Every row gives one point. Each copy is the shape, with its points in the same order, turned, moved and blurred by noise. Is it also mirrored, or only turned?

Shape, 6 rows:
[[ 2.5  3.4]
 [ 9.0  1.2]
 [-4.4  2.3]
 [-5.7  3.6]
 [-7.6 -0.6]
 [-1.4  2.2]]
Copy 1 (6 x 2):
[[-1.0  3.4]
 [-7.1  7.8]
 [ 2.2 -1.8]
 [ 4.8 -2.5]
 [ 2.1 -6.3]
 [ 0.5  0.0]]
Copy 1 is: mirrored
Copy 2:
[[-2.2  3.4]
 [-8.0  0.6]
 [ 4.7  2.3]
 [ 6.8  3.9]
 [ 8.7 -0.2]
 [ 2.5  2.0]]
Copy 2 is: mirrored

Shape:
[[ -0.5  -1.0 -11.4]
 [  4.3   1.5  -0.4]
 [  3.4   0.4  -3.0]
 [  2.8  -1.5   0.0]
 [ -4.1  -1.4   0.0]
 [ -1.0 -10.3   4.1]
 [  3.0   2.0   1.3]
 [ -6.8 -10.4  -0.4]
 [  0.1   2.7   2.8]]
Copy 1 (9 x 3):
[[-11.9  -2.5  -1.3]
 [ -1.7   4.0   2.2]
 [ -4.2   2.7   3.0]
 [ -2.0   1.0   2.6]
 [ -0.4  -1.0  -3.5]
 [  5.5  -7.3   2.7]
 [ -0.6   4.3   2.3]
 [  1.5 -10.9  -3.2]
 [  0.9   4.4  -1.8]]
Copy 1 is: mirrored
Copy 2, 9 rows:
[[ -3.5  -3.8  -9.6]
 [ -2.9   3.2   0.3]
 [ -3.2   1.0  -2.0]
 [ -1.2   0.2   1.5]
 [  4.9  -0.9  -1.7]
 [  3.9  -7.1   6.5]
 [ -1.0   3.7   1.0]
 [  7.1 -10.1   0.4]
 [  2.3   4.6   0.8]]
Copy 2 is: mirrored
Copy 3, 9 rows:
[[ -6.0  10.4  -2.8]
 [ -0.2   2.3   3.8]
 [ -1.5   3.9   2.5]
 [ -2.7   0.7   2.5]
 [ -2.9  -1.0  -4.2]
 [ -9.8  -7.0   0.9]
 [  0.9   0.4   2.9]
 [-11.9  -4.3  -5.6]
 [  2.1  -1.5   0.5]]
Copy 3 is: mirrored

Shape (7 x 4):
[[ 5.5 -3.7 -3.4  4.4]
 [ 6.1 -4.2 -4.2 -0.9]
 [ 3.4  3.3 -1.2  5.4]
 [-4.7  2.5 -5.1  2.7]
 [ 5.2 -4.8  2.2  7.0]
 [ 4.9  2.7 -2.3 -0.1]
 [-2.4 -3.5  8.6 -3.4]]
Copy 1 (7 x 4):
[[-0.9 -2.2  1.8  8.9]
 [-5.0 -3.1 -0.8  5.7]
 [ 0.8  3.7  5.9  5.5]
 [ 5.5  4.1 -0.8 -0.4]
 [-0.1 -5.5  6.8  8.2]
 [-3.4  4.4  2.7  3.9]
 [-3.9 -4.7  7.7 -6.1]]
Copy 1 is: mirrored
Copy 2 (7 x 4):
[[  3.4  -4.5   3.7   2.3]
 [  5.7  -4.4   1.0   1.0]
 [ -0.2   0.7   4.9   4.0]
 [ -4.5  -2.9  -1.6   6.2]
 [  0.8  -5.3   9.5  -2.1]
 [  2.9   1.5   1.3   1.3]
 [ -2.1  -1.2  -1.6 -11.2]]
Copy 2 is: only turned
Copy 3 (7 x 4):
[[ -0.1  -9.8   1.8  -0.2]
 [ -4.2  -7.1   3.3  -2.2]
 [  5.5  -5.3  -0.2  -1.7]
 [  5.1   0.0   5.1   4.2]
 [  0.0 -10.6  -4.2   1.6]
 [  1.7  -3.5   1.8  -4.6]
 [ -5.3   2.4  -7.6   3.0]]
Copy 3 is: mirrored
Copy 4:
[[ 2.8  0.1  2.6  8.0]
 [ 5.9  1.2 -0.3  5.2]
 [-4.4  1.7  1.6  5.4]
 [-2.0  4.3  7.2 -1.3]
 [-0.5 -5.4  2.6  8.5]
 [-0.7  3.3 -1.9  3.3]
 [ 0.3 -9.0 -1.3 -5.2]]
Copy 4 is: mirrored

Shape (8 x 4):
[[ 1.1 -3.4  3.3 -5.3]
 [ 4.9  8.3  4.9 -3.4]
 [-0.5 -3.2 -0.1 -1.0]
 [ 0.0 -0.2  1.9 -0.6]
 [-3.5  2.1 -2.7 -1.8]
 [ 1.0 -4.9 -5.2 11.1]
 [-1.9  2.4  1.9  1.1]
 [ 0.9 -0.1 -8.5 -7.2]]
Copy 1 (8 x 4):
[[ -1.8   3.7   3.9   2.2]
 [-10.6   4.9  -2.3  -3.2]
 [ -0.2  -1.7   2.3   1.4]
 [ -2.3  -1.0   0.8   1.7]
 [ -5.6  -5.2   3.4   0.5]
 [  6.7 -10.9  -5.7  -1.2]
 [ -5.4  -1.8  -1.5   2.6]
 [ -3.5  -4.4   9.8  -5.2]]
Copy 1 is: only turned
Copy 2:
[[-2.5  0.8  0.3 -8.9]
 [-2.6 -7.5  4.5 -0.4]
 [ 1.6  3.3  0.0 -6.0]
 [ 0.9  0.2 -0.3 -4.3]
 [-1.0  4.8  0.6 -0.1]
 [14.4  5.5 -0.4 -3.4]
 [ 1.4  0.3 -1.5 -1.4]
 [-2.1  8.5  8.2 -3.1]]
Copy 2 is: only turned
Copy 3 (8 x 4):
[[-5.6 -3.9 -5.3 -3.3]
 [-7.1  4.6  3.1 -7.2]
 [-1.8 -3.2 -3.5  0.4]
 [-3.2 -2.0 -0.7 -0.9]
 [-3.8  1.6 -1.8  4.0]
 [10.0 -4.6  1.4  3.9]
 [-3.8 -1.1  2.1  1.1]
 [-1.7  5.8 -9.7  2.1]]
Copy 3 is: only turned

Shape, 9 rows:
[[ 1.9  2.3 -2.5 -0.5 -8.7  8.7]
 [ 9.1  1.7  0.2  1.5 -8.3  4.7]
 [-6.2  0.7  5.6 -0.2  3.9 -4.3]
 [-2.3 -5.8  0.6 -5.5  5.5 -1.6]
 [ 4.6  0.1 -3.6  4.4 -7.5  7.2]
 [-3.5 -1.0 -2.2  3.7  2.5 -3.7]
 [-0.7  1.0  1.3 -7.7  1.3 -0.4]
 [-0.9  2.2  0.4 -1.1  7.4  1.0]
 [-3.7 -2.7  4.8  4.4  3.8  1.5]]
Copy 1, 9 rows:
[[ 2.4  1.7 10.8 -4.6 -5.0 -0.9]
 [-3.1  3.8 13.5  1.0 -2.1 -1.8]
 [-0.6  4.7 -7.1  6.0 -0.2 -3.4]
 [ 2.3 -0.7 -4.8  2.1  8.0 -3.3]
 [-0.5  1.0 11.6 -1.9 -3.7  4.3]
 [ 0.9  1.0 -3.5  6.4 -0.7  3.1]
 [ 2.4 -0.9 -0.2  2.0  1.8 -8.4]
 [-4.1 -2.3 -4.2  2.5 -0.5 -3.7]
 [-3.5  4.7 -4.5  0.5  1.2  1.4]]
Copy 1 is: mirrored
Copy 2:
[[ 6.0 -3.9 -1.7 -9.3 -1.8  6.1]
 [ 7.5 -5.1 -3.1 -6.0 -9.1  2.7]
 [-7.7 -2.6 -0.9  0.3  2.1 -7.2]
 [-4.1 -0.4 -8.1  4.4  3.7 -1.2]
 [ 5.2 -2.6  0.1 -5.8 -6.3  7.5]
 [-4.9  3.2  0.8  1.4 -1.3 -1.0]
 [ 1.4 -1.6 -6.9 -1.5  3.9 -4.4]
 [ 0.6 -1.6  0.1  4.4  3.4 -3.0]
 [-6.7 -5.3  1.1  2.2 -0.5  0.3]]
Copy 2 is: only turned
Copy 3 (9 x 6):
[[ -3.4  -6.4  -8.8   6.4  -4.7  -1.9]
 [ -4.9 -10.7  -6.7   5.5   2.6  -0.3]
 [ -2.0   3.6   8.7   3.7  -0.8   2.8]
 [  3.4   7.2   0.4   2.0   2.8   5.3]
 [ -5.6  -7.4  -8.7   2.9  -0.4  -4.0]
 [ -1.3   1.2   3.9  -3.5  -1.0   0.0]
 [  4.0   0.3   1.1   6.2  -0.9   5.5]
 [  4.4   1.7   4.4   3.5   1.9  -2.0]
 [ -5.3   5.1   3.9   3.5   2.5  -2.4]]
Copy 3 is: only turned

Shape, 12 rows:
[[  6.0  -1.8   1.6   2.0   6.8   4.1  -4.6   4.2]
 [  6.4   6.1   0.8   1.4   0.8  -4.1  -2.0   1.5]
 [  6.0  -8.3   3.2  -1.3  -0.1   1.7  -5.3  -5.7]
 [ -4.1  -7.5  -0.6   4.3  -2.6   0.6   3.6   1.2]
 [ -0.3  -1.3  -3.7   1.4   3.7   2.3  -0.5  -0.2]
 [  0.5   0.1   2.1   3.6   1.7  14.8  -7.1  -3.1]
 [  0.8   4.7  -3.0  -6.9  -5.0   3.5   8.5   0.1]
 [  1.7   4.6   2.9   2.9   1.7  -5.5   4.1   2.2]
 [ -8.6  -4.0  -2.0  -0.2  -2.0   4.4   1.4  -3.8]
 [  0.4  -1.8 -10.3   6.0  -2.1  -3.5  -0.6   2.8]
 [  1.2  -3.8  -1.6  -1.4  -0.6   6.0  -0.5  -3.1]
 [  0.5   2.3  -5.6  -0.8  -1.2   3.6  -5.6   5.4]]
Copy 1 (12 x 8):
[[  3.0   2.0  -6.9   5.9   4.0  -1.2  -4.0  10.4]
 [ -2.8   5.8   1.0   2.8   6.6   1.7  -5.3   4.2]
 [  1.4   4.0 -12.0  -3.1   0.5   5.9  -2.2   5.2]
 [  3.2   1.0  -4.8  -6.3  -3.7  -5.5   1.5   0.3]
 [  3.1   1.3  -1.9   3.3  -2.4  -1.0  -1.5   2.9]
 [ 10.9  -3.7  -9.3   5.8   6.1   2.9   4.5   3.6]
 [  1.6   3.6   8.1  -2.1  -2.5   5.3   6.8   4.1]
 [ -2.7   0.2   4.4  -2.1   3.7  -2.8  -5.7   3.5]
 [  2.5  -2.4  -4.2   0.1  -5.1  -0.5   5.5  -3.2]
 [  3.7  10.6  -0.8   2.3  -1.6  -6.7  -3.4  -2.9]
 [  5.0   1.5  -5.6   0.0  -2.8   4.8   2.5   2.6]
 [  1.7   8.1  -2.6   6.0   1.8  -1.7   4.0   3.3]]
Copy 1 is: mirrored
Copy 2 (12 x 8):
[[ -5.2  -4.0   8.1  -0.1  -1.1  -3.9  -1.3   4.3]
 [ -5.4  -6.2  -3.3   2.2   4.5  -3.2   0.9   3.8]
 [  4.6  -1.6   9.7  -1.5   5.8   2.3   1.4   6.6]
 [  1.7   5.5   2.3   2.6  -2.3   6.3  -5.2  -0.9]
 [ -1.9   3.3   2.3   1.4  -0.3  -1.6  -0.7   4.6]
 [  0.1  -0.3   8.1  -5.1  -2.3  -3.2 -11.4  11.4]
 [  5.3  -0.8  -9.4  -1.8  -7.6   1.5   1.8   3.9]
 [ -1.4  -2.5  -4.7   4.5   1.7  -2.2  -1.8  -1.8]
 [  3.7   9.5   0.3  -2.2  -1.7   3.4  -4.7   3.0]
 [ -8.3   5.9  -2.3   5.8   1.1   5.3   0.8   5.4]
 [  3.5   1.9   4.4  -1.4  -2.6   2.3  -0.9   7.4]
 [ -7.9   2.1  -0.6  -4.8  -2.3   1.5   0.9   7.7]]
Copy 2 is: only turned
Copy 3 (12 x 8):
[[-3.0 -4.0  9.1 -3.5 -6.7 -6.2  5.2 -0.4]
 [-3.2  0.8  1.9 -1.9 -3.6  3.9  6.3  1.7]
 [-6.2 -0.7 12.5 -0.2  1.8 -2.8 -4.8 -1.1]
 [ 4.8 -4.1  0.1 -1.6  4.5 -7.0 -3.1 -2.3]
 [ 0.8 -1.6  3.5  2.4 -4.1 -5.3  0.7  0.9]
 [-9.6 -9.0  3.1 -2.2 -9.2 -8.3 -6.3  0.7]
 [ 6.0  0.4 -1.3  1.5 -7.8  6.2 -6.4 -3.0]
 [ 1.1 -3.2 -0.7 -0.2 -1.0  3.7  6.7 -2.2]
 [ 0.3 -2.1 -2.6  4.2 -0.4 -7.0 -8.2 -2.1]
 [ 6.6  0.6 -0.1 -3.3  1.8 -4.9  1.2  8.5]
 [-0.7 -2.6  5.2  0.3 -4.2 -3.2 -7.0 -0.8]
 [ 0.3  2.8  0.8 -5.5 -8.4 -5.6 -1.1  2.2]]
Copy 3 is: mirrored
